Each row is a point. A path goes straight from each point to the next, and from the last back to the first. The post is the endless flat space through its rows: a point in 2 columns, a line in 3, a plane in 4, and so on, so that a path can go around it. How many times does the path go around the post? Going back the other way cancels.
In the rows, 128 means zero.

Post (1 x 2):
[[138 130]]
Path (26 x 2):
[[152  80]
 [104 113]
 [ 44 135]
 [123 177]
 [180 162]
 [165 125]
 [148  99]
 [ 71  88]
 [ 75 137]
 [100 177]
 [ 65 127]
 [101  89]
 [155 105]
 [196 136]
 [179 186]
 [ 83 169]
 [ 56 117]
 [128 107]
 [166 114]
 [234 151]
 [182 189]
 [ 80 162]
 [ 51 119]
 [133 153]
 [157 146]
 [197 120]]
Times around: 0

Post (3 x 4):
[[123 101 153 116]
 [106 193  82 156]
 [148 153 155 162]]
Path (28 x 4):
[[186 143 180 167]
 [163  48 186 142]
 [110 187  96 181]
 [103 189 104 165]
 [105 180 131 131]
 [168 157 176 103]
 [171 131 154 151]
 [175 118 207 208]
 [122 184 130 169]
 [ 86 192  78 105]
 [ 75 151  45  84]
 [175  98 137 179]
 [114 147 123 174]
 [120 202 162 181]
 [151 166 210 153]
 [ 84 190 141 156]
 [129 190 129 118]
 [100 169  69 116]
 [127 140 112 146]
 [124 130 147 218]
 [120 142 132 188]
 [ 88 179 147 140]
 [107 204  79  88]
 [103 117  90  56]
 [169 103 138 197]
 [129  39 199 129]
 [107 200 154 185]
 [143 224 152 121]]
Times around: 5

Post (5 x 6):
[[129 129  77 116 162 164]
 [117 125 171 148 125 120]
 [130 125 152 138  99 128]
 [141 161 159 124 106 121]
 [136 133 143 149 119 151]]
Path (31 x 6):
[[160 141  99  79 140 101]
 [158 216 130 114 149 136]
 [122 210 119 115 129 127]
 [126 117 131 139  84 172]
 [157 177 147 113 137 180]
 [131 107 159 141 110 126]
 [136 118 124 139 124 114]
 [153 134  79  99 158 129]
 [144 156 175 127 170 150]
 [117 126 119 119 154 152]
 [100 146 128 113 106 140]
 [120 143 125 154 115 129]
 [119 118 115 107 144  93]
 [151 156 163 135 143 134]
 [117  88 205 165 104 140]
 [111 139 118 117  89 160]
 [139 192  74 117 160 173]
 [148 170 124 127 128 115]
 [152 119 133 142 135 124]
 [136 124  98  67 147 111]
 [ 95 124 122  65 164 103]
 [137 157 158 152  96 157]
 [ 94 132 141 162 104 137]
 [111 163 171 143 165 144]
 [120 102 176 159 119 139]
 [145 183 219 140 128 103]
 [155 168 120 124 137 146]
 [115 174  98 131 174 142]
 [118 155 147 156 112 176]
 [129 136 159 133  89 156]
 [130 120 249 166 121 101]]
Times around: 0

Post (7 x 8):
[[166 134 133  77 163 152 139 118]
 [ 56 119  90 194 103 212 106 177]
 [181 122 134  83 151 106 110 131]
 [165 176 117 126 168 163 100 142]
 [142 104 127 151  69 119 146  61]
 [168 129  84  86 162 138 123 141]
 [109 123 129 152  91  94 152  77]]
Path (29 x 8):
[[123 144   7 199 111 112 143 126]
 [104 146 115 187 146 179  97 143]
 [159 129 103 116 129 164  40 122]
 [119 198 124 180 119 208  74  91]
 [147 111  97 100 148 122 105 120]
 [ 91 155 119 217 119 194 124  99]
 [122 136 126 133 130  83 106 101]
 [100 175 100 137 127 160 160  86]
 [ 90 179 109 146 125 134 172 145]
 [169 111 186 191  70 105 134 108]
 [124 122  97 109 152 114 169 129]
 [131 152 123 117 130 137 152 131]
 [ 78 150 154 172  86 183  85 122]
 [123 174  47 136 182 152  76 154]
 [119  95 189 160 108 235 123 104]
 [133 139 125 154 117 128 104  95]
 [113 114 133  20 137 168 173  97]
 [155 154  75 126 118 153 156  92]
 [163  99 101 155  74  93 152 129]
 [116 186 124 117 169 150 128 160]
 [100  92 102 110  94 131 167  83]
 [154 137 102 152 129 111  86  67]
 [162 120 193 124 148  62  89  67]
 [126 142 124 105 142 140 135  92]
 [ 63  82 109 140  85 172 107 176]
 [ 68 120 132 101 129 160  94 138]
 [113 108 121 125 141  25 137  69]
 [196 160  76 124 152 181 146  91]
 [128  58  99  97  83  32 211 106]]
Times around: 0
